Rows are points. Each copy is the shape, with its points in the same order, turned, moved and blurred by noise. Some copies are also mirrored. Which?
In the rows, zero is written as 128.

Shape (8 x 3):
[[ 89 117 163]
 [171 147  87]
 [127  95  76]
 [ 37 131 107]
 [129 193  94]
 [187 134 177]
 [141 161 148]
 [171 115 136]]
Copy 1 (8 x 3):
[[ 92 146 155]
 [217 140 144]
 [164  95 103]
 [ 96 152  78]
 [189 195 125]
 [166 162 224]
 [159 175 165]
 [176 118 189]]
Copy 1 is: only turned
Copy 2 (8 x 3):
[[ 92 169 129]
 [169  71 137]
 [106  66 110]
 [ 55 136 180]
 [160 104 187]
 [197 155  89]
 [161 149 154]
 [163 118  91]]
Copy 2 is: mirrored
Copy 3:
[[ 88 121 173]
 [178 162  93]
 [136 104  90]
 [ 45 128 114]
 [122 196  94]
 [184 152 179]
 [143 168 151]
 [169 125 147]]
Copy 3 is: only turned
Copy 4 (8 x 3):
[[117 123 101]
 [154 113 209]
 [ 92  75 183]
 [ 43 138 129]
 [126 160 193]
 [213 101 141]
 [161 143 149]
 [172  85 151]]
Copy 4 is: mirrored

Shape:
[[140 168 217 161 170  81]
 [125 128 178 197 170 120]
 [133 127  97  61 115  98]
 [ 80 102 135  89 116 165]
 [ 94 184  91 136 179 192]
 [159 138 101  93 130 133]
 [ 91 119 169 168 157 179]
 [138 164 107  90  59  90]
 [151 181 120 113 154 210]
 [162 147 181 205 176 123]
 [149 143 106 103 113 124]]
Copy 1 (11 x 6):
[[137 174 193 110 200  47]
 [127 133 175 167 188  66]
 [116 141 109  74  80 129]
 [175 123  92 134 117 161]
 [ 91 180  97 173 180 169]
 [ 93 137 143 101 123 153]
 [158 132 129 200 195 123]
 [123 173 151  93  51 126]
 [105 167 160 143 171 208]
 [102 136 198 167 206  79]
 [103 137 137 107  96 147]]
Copy 1 is: mirrored
Copy 2:
[[145 153 249 131 119 129]
 [110 108 219 169 115 149]
 [122 118 105  66 167 123]
 [ 90 115 108  99 113 189]
 [124 153 119 183 171 220]
 [151  98 120 111 168 143]
 [ 91 107 172 161  94 198]
 [155 149  86  96 136  79]
 [190 125 124 149 147 214]
 [153  98 234 183 120 143]
 [154 119 112 110 150 125]]
Copy 2 is: only turned
Copy 3 (11 x 6):
[[ 93 246  84 122 109  78]
 [102 214  69 172 152 114]
 [119  92 153  82 132  68]
 [ 91  92 126 123 126 158]
 [108 154 113  97 228 157]
 [147 131 134  98 153 108]
 [ 89 173  81 156 156 170]
 [115 123 210 100 115  64]
 [146 161 124  77 185 179]
 [140 241  81 150 144 109]
 [147 141 157 104 139  88]]
Copy 3 is: mirrored

Shape, 11 rows:
[[140 132 169 134 142 136 141 113]
 [148 126 109 177 146 130 143 115]
 [ 99 113 113 127 140 143 123 140]
 [138 127 120 118 150 121 141  81]
 [ 94 125 114 175  67  87 123 136]
 [150 122 126 176 155 123 126 144]
 [ 93 154 135 107 155 123 139 146]
 [150 132 128 113 139 139  12 128]
 [151 132 111 107 141 132 144 120]
 [116 148 107 159 119 139 146 123]
 [146 125 138 122 149 144 118 139]]
Copy 1 (11 x 8):
[[175 143 161 112 147 117 101 133]
 [162 140 139 158 131 164 119 111]
 [111 127 142 130 144 141 124 154]
 [171 148 130 110 166 151 142 127]
 [ 82 138 137 153 124 104 126  63]
 [161 133 129 165 121 141  95 127]
 [127 166 155 132 146 112 142 166]
 [114 164  52  81 119 141  68 160]
 [160 131 133 109 130 143 149 145]
 [130 153 164 139 118 150 132 108]
 [159 136 128 118 126 130 107 159]]
Copy 1 is: only turned
Copy 2 (11 x 8):
[[112 125 144 133 149 115 109  93]
 [147 119  95 164 128 117 134  77]
 [ 93 124  87 139 136 138 131 129]
 [112  94 114 116 130 101 126  81]
 [114 169 108 156  48 151 130 118]
 [146 128  99 183 143 113 112  92]
 [104 154 103 106 155 103 129 129]
 [101 107  68 122 131 128   7 118]
 [141 102 114 115 138 109 127 115]
 [128 140  96 134 117 145 146  96]
 [121 113 117 146 157 117  92 117]]
Copy 2 is: only turned
Copy 3, 11 rows:
[[152 141 138 154 126 126 137 100]
 [134 124  94 170  90 106 131 124]
 [ 96 123 117 124 128 134 130 136]
 [144 146 115 118  90 122 145  98]
 [ 92 104 104 137 134  58  73  97]
 [133 106 121 178  96 113 125 140]
 [110 154 150 120 135 109 138 147]
 [135 107 157 115  85 190  44 138]
 [155 139 105 113 112 123 138 132]
 [115 150  90 152 122 101 116 124]
 [147 120 132 138 124 144 126 136]]
Copy 3 is: mirrored
Copy 4:
[[125 132 162 143 156 118 113 153]
 [133 161 138 177 129 113 160 143]
 [101 149 113 118 119 141 136 152]
 [156 141 113 135 160 111 137 160]
 [ 85 167 123 115  82  49 149 129]
 [120 158 153 166 127 125 158 117]
 [107 167 155  92 144 139 142 169]
 [132 175 101 104 145 152  83  52]
 [159 139 132 120 129 130 143 153]
 [124 179 133 142 107 103 135 164]
 [132 141 148 133 133 147 125 129]]
Copy 4 is: mirrored

Shape, 17 rows:
[[157 134 142 169  93 142 138 136 159 193  96]
 [150 116 142 183  74 132 125 154 146  98 109]
 [166 132 166 137 177 133 170 134 169 102 125]
 [182 113 123 152  85 187 124 111 169 178 115]
 [108 139 148 147 177 190  87  98 147 126  85]
 [ 90 100 162 132 123  92 163 156 166  79  96]
 [130 128 115 126 131  70  97 171 141 108 135]
 [129 113 132 141 108 146 110 141 110 138 183]
 [ 80 211 105 138 135 139  91  97 129 102 154]
 [159  73 127 123  34 150 135  99 121 157 163]
 [139 191 153 158 107 175 131 143 121 111 109]
 [138 113  82 160 116 147 148  97 129 153 119]
 [ 93  22 147 126 120 147 113  99 130  97 187]
 [145  80 129 117 111 195 152 116 142  88 145]
 [142 157 148 115 149 132 168 173 140 124  75]
 [ 73 152 110 165 147 134 125 117  82  63 151]
 [179 143 148 153 163 125 151  86 141 127  36]]
Copy 1 (17 x 11):
[[169 167 119 161 138 131 136 174 178 173 117]
 [181 183 171 156 108 151 125 135 142 114 151]
 [179  96 174 103 154 108 185 131 138 144 143]
 [171 146 122 162 100 176 163 154 183 187 117]
 [170  69 132 150 116 147 131 132 102 136  61]
 [133 151 211 109 145  92 140 133 147  81 114]
 [126 132 129 102 147 121  98 125 149  90 170]
 [101 129 150 142 133 173 120 141 122 158 170]
 [102  98  84 147  90 107 130 120  69 111 130]
 [ 94 194 164 138  87 192 139 122 173 197 151]
 [178 133 131 141  93 126 137 178  84 143 142]
 [130 172 105 139 141 168 166 119 139 153 106]
 [ 67 116 221 146 135 199 134  75 141 148 123]
 [125 131 183 125 101 196 190 124 131 141 126]
 [180 133 151  87 145 105 152 188 125 117 117]
 [106 134 143 139 138 141 136 102  34  94 133]
 [226 141 122  94 140 109 156 116 132 158  68]]
Copy 1 is: mirrored
Copy 2, 17 rows:
[[118 169 178 162  73 144 137 165 149 142  98]
 [106 148 114 181  72 137 121 151 103  90  89]
 [169 141 146 168 166 121 164 135 127  85 101]
 [155 158 150 155  46 185 149 158 163 129 107]
 [130 151 161  87 156 205 122 153 124  92 108]
 [ 98  98 134 144 134  76 128 140 120  61  78]
 [131 127 126 151 118  87  68 135 106 105 144]
 [110 108 125 166  96 155 130 158 116 117 183]
 [ 80 187 127 101 143 153 112 112 121  74 198]
 [120  94 128 158   7 155 171 133 131 126 149]
 [104 204 124 140 117 149 158 175  96  91 129]
 [110 138 116 138  96 160 142 112 160 152 118]
 [117  13 118 150 103 175 137 128 125  73 147]
 [150  96  83 139  96 168 180 150 141  75 123]
 [141 168 134 125 146  86 151 177 124 117  94]
 [ 61 131  81 124 170 153 128 113  90  90 163]
 [159 180 163 115 139 141 155 100 103 137  50]]
Copy 2 is: only turned
Copy 3:
[[130 178 141 170 139 154 135 124 176 185  90]
 [142 178 111 156  87 160 163 157 161 115  95]
 [131 146 124 118 179 171 183  77 158 111 100]
 [155 175 112 171 123 186 116 103 187 185 117]
 [ 89 172 106 140 159 152  62  70 144 108  85]
 [ 93 126 101  74 124 137 178 139 159  90  66]
 [142 160  84 128 150  88 160 157 133  97 126]
 [137 137 141 141 132 149 124 145 129 129 175]
 [ 86 210 125 113 124  75 109  84 101 112 166]
 [175 135 143 132  67 163 120 137 172 185 159]
 [116 229 144 140 138 167 130 119 111 125 109]
 [112 137 102 164 109 139 136  92 129 183 134]
 [118  61 117 110  81 171  91 121 160  97 170]
 [130 136  96  96 107 212 124  95 144 123 148]
 [115 176 104 103 178 156 172 131 125 150  65]
 [ 86 149 118 129 103 112 139  97  51  73 150]
 [148 161 117 138 161 136 137  54 130 154  17]]
Copy 3 is: only turned
Copy 4, 17 rows:
[[137 211 147 166 138 128 110 125 138 145  65]
 [108 166 139 182 105 128  92 114 144  76  98]
 [163  98 161 156 100 163 141 122 165 139 105]
 [132 219 152 131 142 175  86  99 139 138  86]
 [108 129 169 166 110 201  90 160  77 164 100]
 [ 83  84 148 163 103 124 141 142 160  87  61]
 [107 105 101 139 119  87  89 157 152 120 118]
 [ 82 159 155 133 138 115 105 109 133 135 160]
 [ 63 139  88 150  63 153 122 155  95 183 155]
 [ 72 202 154  98 145 119  98  43 138 113 104]
 [130 183 137 170  76 152 142 141  93 116 128]
 [ 99 164 106 162 159 162 112  89 124 154  99]
 [ 26  95 197 117 150 148  87  74 152 120 134]
 [ 96 136 162 116 131 196 124  81 136  92 128]
 [162 125 133 149 122 139 162 162 120 112  80]
 [ 55  96 110 192  98 144 134 123  90 131 169]
 [180 117 132 180 107 165 109 104  91 151  40]]
Copy 4 is: mirrored

Shape (18 x 12):
[[ 98 161  83 104  75 101  73 138  82 111 138 124]
 [125 119  77 203 118  78 106 136 164 186 112 118]
 [101 138 145 123  94 172 132 139 184 146  89  50]
 [165 113 120 106 124 167  97 149 144 171 160 151]
 [ 62 134 153 126 128  69 146 173  90 139 113 104]
 [ 92 121 152 153 114 101  82 162 166  80 134 136]
 [ 97 206  86 132 117 130 115 131 144 133 101 127]
 [ 64 164 114 114 131 134 160 109  71 103 178  98]
 [159 105 181 130 107 116 150 152 125 100 105 153]
 [176 181 110 158 116 106 114 185 104 122 159  60]
 [137  94 177 176 174  83  89 161 151 131 115 122]
 [106 118 113 165 168 132  72 152 137  95  74 131]
 [ 93 126  86  90  93  79 109  78 184 145 186  94]
 [168 112 154 151  77 165 138 192 152 171 161 158]
 [144 131 142 205 109  75 185 150 164 176 115  80]
 [131 138  74 102 164 144 159 165 129  90 169  44]
 [ 97 125 167 138 152 112 167 195  70 170 109 121]
 [114 162  94 155  83 158  70 112 144 116  71 117]]
Copy 1 (18 x 12):
[[101 116 161 178 136 125 136 207  93 180 163 164]
 [114 194 172 196 165  94 143  67 100 168 153 148]
 [ 64  95 168 111 193 157 124  76 145 155 146 118]
 [127 187 136 110 109 156  84 119 132 156 138 151]
 [127 102 146 137 166  89 143 138  42 158 148  84]
 [ 91 139 157 178 150 128 154 145  95 131  72 111]
 [134 135 151 158 189 153 171 154 135 155 175 148]
 [135  63 103 164 148 131  98 171  88 111 188 124]
 [123 119 153  99  81 130 165 105  87 135  94 120]
 [175  93 171 180 148 169 105 102  70 198 130 165]
 [149 160 187 149 136  90 119  89  93 131  67  90]
 [135 139 160 153 169  73 148 137 147 153  76 136]
 [ 65 150 159 221 122 164 103 140 122 136 200  81]
 [104 182 118  96 112 174 113  82  70 157 110 175]
 [127 128 167 161 156 131 152   7  62 151 156 113]
 [149  60  98 180 149 155  77 113 143 190 141 100]
 [159 117 128  81 162  89 122 113  44 159 137 104]
 [ 86 131 183 151 174 116 164 136 163 156 139 189]]
Copy 1 is: mirrored
Copy 2:
[[ 82 156 127 138 130  86  77  71  90 128  77 187]
 [131 171 158 176  79 117 164 110 156 176 145 205]
 [127 124 105 148 142  78 166 164 190 153  29 163]
 [172 119 183 128 121  97 118 145 107 121  94 131]
 [ 47 130 109 102 163 110 133 110 159 133 136 199]
 [ 47 108 151 184 106  80 147 108 138 103  98 151]
 [ 97 168 116 166 100 139  85 143 161 135  68 202]
 [107 173  80 119 162 117 109 118 123  43 103 210]
 [ 83  97 116 128 136 154 161 124 126 123 107 103]
 [ 90 189 100 154 145  92 135 183  83 158 132 140]
 [ 67 133 182 170 133 115 170 131 165 140 157 131]
 [ 70 137 177 208 151 137 129 103 168 132  88 162]
 [157 142  97 134  69  32 126  77 140 107 107 187]
 [127  90 170 105  89 131 168 182  86 144  87 139]
 [116 156 101 125 105 136 206 165 172 176 145 181]
 [155 140  72 189 207  89 122 170 108  98 109 169]
 [ 81 115 146  83 191 153 146 151 149 136 132 195]
 [105 167 132 180 102 120 111  94 149 160  23 162]]
Copy 2 is: mirrored
Copy 3 (18 x 12):
[[ 71 163 153 113  92 146 130 181 131 136 185  94]
 [ 88 161  73 208  74 122 101 132 105 124  97 115]
 [112 117 137  97  78 159 163 123 110  93  33 113]
 [ 84 145 121 138 177 135 114 144 152  68  97  74]
 [ 89 135 136 118 103 145 130 103 133 220 118 102]
 [110  76 134 152  93 103 143 142 124 144 122  48]
 [113 159 149 160  83 167 180 158 146 113 122 115]
 [145 162 109  68 135 140 179 150 150 174 156 121]
 [115  65 146 137 132 151  93  83 165 124 129  94]
 [144 130 134 140 133 188  82 213 112 147 109 113]
 [ 92  68 113 192 145 108 110 116 100 159  88  97]
 [ 74  75 137 179 100  97 157 161 153 133 107 133]
 [129 201 125 112 108  90 140 119  62  95 139  73]
 [105 118  91 143 149 176  81 123 181  83  81  36]
 [154 136  78 173  88 177  78  91 103 150  63 116]
 [174 160 160  86 146 103 118 195 144 147  75 141]
 [ 79 124 116 132 148 175 120 102 179 207  85 118]
 [ 75 112 130 150  54 156 165 167 133  72 123 125]]
Copy 3 is: only turned
Copy 4:
[[202 113 133  69  90 178 140 160 156 148 111 129]
 [173  99  59 152 130  96  95 164  58 159 104 128]
 [ 82 162  56 134 145 158 121  83 127 140 157 107]
 [141 131 126 173 155 119  93 163 189 160 100 134]
 [112 131 150  91 100 179 119 165  68 120 142 150]
 [130 133 136 134  60 143 130 117 106 171  75 108]
 [160  92  71 133 113 152 184 128 128 133 116 174]
 [125  71 183  92 126 162 188 148 137 123 164 102]
 [145 178 166 179  94 122 125 142 113 102 139 119]
 [197  90 123 164 144 205 111 139 115 118 123 107]
 [122 116 142 180  74 109  63 122  82 129  82 137]
 [126  97  97 137  51 114 112 124 127 101  68 122]
 [176 128 131  70 188 116 153  97 112 191  95 127]
 [135 169 123 208 136 140 113 201 152 176 118  94]
 [145 127  90 177 169 118 107 153  27 127 167 106]
 [129  89 122 115 189 187 132 118 135  69 101  74]
 [ 81 117 152 147 107 166 102 206  91  92 150 147]
 [165 113  55 131  62 126 145 113 157 144 146 120]]
Copy 4 is: mirrored
